Each row of a before or after table is a point. The points were changed in one or more steps. Then noise was added and the rows were shuffled. The steps act on columns, c1 being the first. Write out the steps. A step turns or swaps two columns, mirrors them in a line or flattens them onto one, adds a multiple of one to another, or multiplies or shifts one. Angles are multiples of 10 degrees, from the lower column toward the higher: turns from -170 to 170, lines from 10 to 170 but not 90. Use the fewest steps. Two steps may share a column if one is a turn and the other turns, adds or multiplies; they go together, in the order done. Otherwise the lowest column goes first.

Before (10 x 3):
[[-33  21  46]
 [ 48  23   5]
 [ 61 -42  21]
 [ 28  32  62]
 [ -2  20 -23]
 [ 39  18   2]
 [ 25  12 -19]
 [-18  38  39]
 [-38   1  24]
 [-12 -25   9]]
After (10 x 3):
[[ 13 -38  39]
 [ 40  -8  62]
 [-12 -34  47]
 [-28 -26  25]
 [ 11 -17 -24]
 [-24  11  11]
 [ 51  12   2]
 [ 17  71  23]
 [ 25   5 -21]
 [ 42  13   0]]
Steps: mirror c1 and c2 in the line at 20 degrees

Before (12 x 6):
[[-56  -5  -6   0  37  -4]
 [ 14 -18  21 -55  10  -1]
 [-29 -50  -2  28  13   4]
 [-59 -76   0   2  -5 -38]
 [ 23   4  -7 -12  10 -18]
 [-13  25 -37 -40  23 -16]
 [-34 -45 -55  64   1   9]
 [ 10 -46   2 -44 -30   4]
 [-13  -4  34   9  43  11]
 [-71   8 -30  22 -27 -36]
 [-68   2  11 -16 -40  40]
 [ -9  18  20 -28 -28  16]]
After (12 x 6):
[[-12   8 -31 -30 -72 -37]
 [-36 -48 -53  27 -59   8]
 [  3   3  -4   5  29 -19]
 [ 42 -48   4 -28  17  -1]
 [-31 -52   2   2 -33   2]
 [ 11   2   7 -55 -54  38]
 [-20 -77   0 -39 -40 -40]
 [ 15 -20  22 -34  44   0]
 [-41  -4  34   3  10  12]
 [ 27  19  20 -28  -2  21]
 [-12  27 -37 -40  26 -15]
 [-52  -7 -10 -34 -19  -7]]
Steps: turn c1 and c4 by 40 degrees; turn c1 and c5 by 60 degrees

Before (12 x 9):
[[ 25 -31  11  28 -15 -13  25  38 -40]
 [ -9  -9  21  -1 -22 -10  34 -19 -31]
 [ -6  25 -15   1 -43   7   5  -4 -10]
 [-13 -27 -21  27   5 -49   2  36 -31]
 [ 15   3  36  -2 -47 -10 -12   7 -29]
 [  0 -30  17  10  17  -8   6  12 -32]
 [ 27  16 -26  -5 -28  12   3  -5  37]
 [ 15   4 -15  76 -23   1  13  -2  41]
 [  2  49 -11  -2   1 -15  -7 -12 -14]
 [ -3 -32 -20  46  -9  13  -5 -10 -31]
 [ 36  41 -14  48 -42   2  14   4 -44]
 [ -5  -5  69  12 -40  13  28 121 -13]]
After (12 x 9):
[[-10  14  18  -2  22 -11  -4 -29  39]
 [-37  31 -20 -26  36   8  11 -13  19]
 [-36  -2  11   8  48 -27  -3 -49  23]
 [-59 -34 -14   7  70 -13   7  23   5]
 [  3 -16 -13  -7  37  -1   9  19 -23]
 [ -5  -7  36  13  59   8 -12  -4 -11]
 [-70  -2 -18 -26 -25 -12   4   5 -52]
 [ -7 -73  67 -12  39 -22  22 -94 -20]
 [  0 -29 -11   2  11   2 -15  41  13]
 [  3  19  22  -8  45 -36   3  10   9]
 [-11 -10 -25  26 -20   0  12  13 -53]
 [-18  -2 -22 -24  29 -18 -44 -46  30]]
Steps: turn c1 and c4 by 120 degrees; turn c2 and c8 by 140 degrees; multiply c9 by 1.3; turn c5 and c9 by 130 degrees; turn c6 and c7 by 70 degrees

Before (11 x 12):
[[-24  32  59  11 -37  14  -3  39  53  33 -13   0]
 [ -2  52   0   6  25 -43   6 -16   1  -1 -50  -4]
 [ 16  -4  -5 -33 -40  44 -22   2 -12  14 -25  20]
 [ 12 -24  -4  13   0  15   1  25   6   2 -47  -1]
 [ 40 -31 -28  -5  26 -46 -13 -15   8 -11 -14  23]
 [-41 -20  10  22  23  50 -30  15   7  -2 -37 -11]
 [-13  11  35  -9  25  51  40  -8 -25  14 -18 -26]
 [-27 -11 -32 -17  -3  38  20  20  -4 -33 -19  35]
 [ 33   8  14 -11  14 -10  36  21 -11 -29   9 -56]
 [-44 -61 -21   0  11  14  25 -26 -11  -9 -12 -24]
 [-15 -35  42  -3   3 -16  12   6 -58  -1 -13   2]]
After (11 x 12):
[[ 32  53  62  28 -38  -9 -31  40  54  22  17  18]
 [-76 -59  43  -5   6 -15  31   9 -58  19 -13  10]
 [ 49 -48 -29 -12  25 -24 -22 -11  11 -38 -42  15]
 [ 21  11  16 -22  15  10 100  20 -10  45 -18 -49]
 [-28 -21 -31 -28  -3 -13  64  19  -2  12  38  25]
 [  1  -3  -5 -69 -40 -20 -59   1 -10 -30  44  20]
 [ 18 -41  -4  29   2 -41   3  29   6   1  24  -2]
 [-54 -98 -22  -4  14 -10  70 -24  -4  37  19 -32]
 [  0  82   1  12  23 -56  13 -12   3  10 -39  -5]
 [-34 -32  10  46  23 -28 -69  17   6 -60  59  -6]
 [-37  15  36 -20  23 -11  82  -9 -25  84  50 -15]]
Steps: add 1 times c9 to c1; multiply c2 by 1.6; add 0.3 times c3 to c12; multiply c4 by 2; mirror c6 and c11 in the line at 40 degrees; multiply c7 by 3; turn c7 and c10 by 40 degrees

Before (13 x 18):
[[-48  45  22  -5 -13   4 -20 -39 -11 -61  26  17 -11   7  73  -1 -24 -24]
 [-16   5 -14   3  28   5  17  15  46  -1  50 -14  11  -4   3 -32  17  12]
 [-73 -25 -37 -11 -35 -14   4   7  -3 -28  31 -26 -24 -28  -1 -51 -21  10]
 [-30  33  -5 -45  39  45  22  44 -28 -37 -10 -12  32 -40  12  31   8 -14]
 [-26  -2   9  34 -37 -12 -27  -1  10 -38  18   2  31   5  22 -35  18  -7]
 [ -7  39 -29  -1  33   8   2  29 -15  13  21   9  16 -38  30  11  60  33]
 [-34  -5 -15   9  16 -19  45   3  -4 -18  23  15  -6  -2 -19 -41  35  21]
 [ -8  66 -44 -27  42  35 -25  -5  -9 -45 -37  -3   9 -12   7  -4  23 -55]
 [ -3  22  26 -39  39  17 -27 -34 -34 -22 -34  -7  -6  36  98  26  12  54]
 [  0  29   1 -28  14  59  30  22   1  -3  -4 -15  -9 -45  11  36  66  20]
 [-69  43  53   6 -12  10 -44  -1 -16 -68  22 -16 -12 -10  55 -62  -5 -37]
 [-46  70  23 -20  44  50 -45 -40 -11   1 -50  34   3  61  68  27 -15  38]
 [-17  29 -13  15   6   6  64  37  13  22   5 -30  15 -23  36  -5  46  14]]
After (13 x 18):
[[-73 -18  36 -12  -7  50   7  13 -34 -26  31 -24 -25 -24  -2 -55 -18  15]
 [-45  57  11 -10   6  60 -22 -39 -19 -61  29  15 -10   6  73  21 -23 -26]
 [-25  13  32  33 -16  43 -28   3 -32 -37  21   4  26   6  24  -2  21 -11]
 [-15  20  -3  18 -11  67  62  36   8  22   2 -31  10 -22  37 -13  45   9]
 [  5  32 -33 -30   4 124  28  20  14  -1  -9 -13 -11 -44  13  11  69  16]
 [-29  46 -28 -48  39  98  27  42  25 -37 -12 -10  32 -39  16   6   6 -12]
 [-69  59  76   8   8  74 -44  -3 -20 -64  20 -18 -12 -17  52  28  -7 -38]
 [ -4  28 -12 -38  55  80 -28 -35  22 -23 -31  -2  -9  38  96  33  13  56]
 [-16   9  25   7 -35  61  17  16  38   0  51 -12  11  -8   6 -26  19  19]
 [-36  -1  36   6   5  41  48   2  13 -14  21  15  -6  -1 -21 -29  36  20]
 [ -7  37 -18   1  27  68   4  34  25  15  17   9  14 -37  27 -21  58  33]
 [-15  81  -8 -26  19  93 -30  -3  37 -46 -42  -2   8 -11   6 -43  22 -52]
 [-52  66 -19 -21  25 108 -46 -42  34   0 -53  32  -3  64  66  32 -18  38]]
Steps: add -0.3 times c10 to c2; turn c3 and c16 by 70 degrees; turn c5 and c9 by 70 degrees; shift c6 by 60
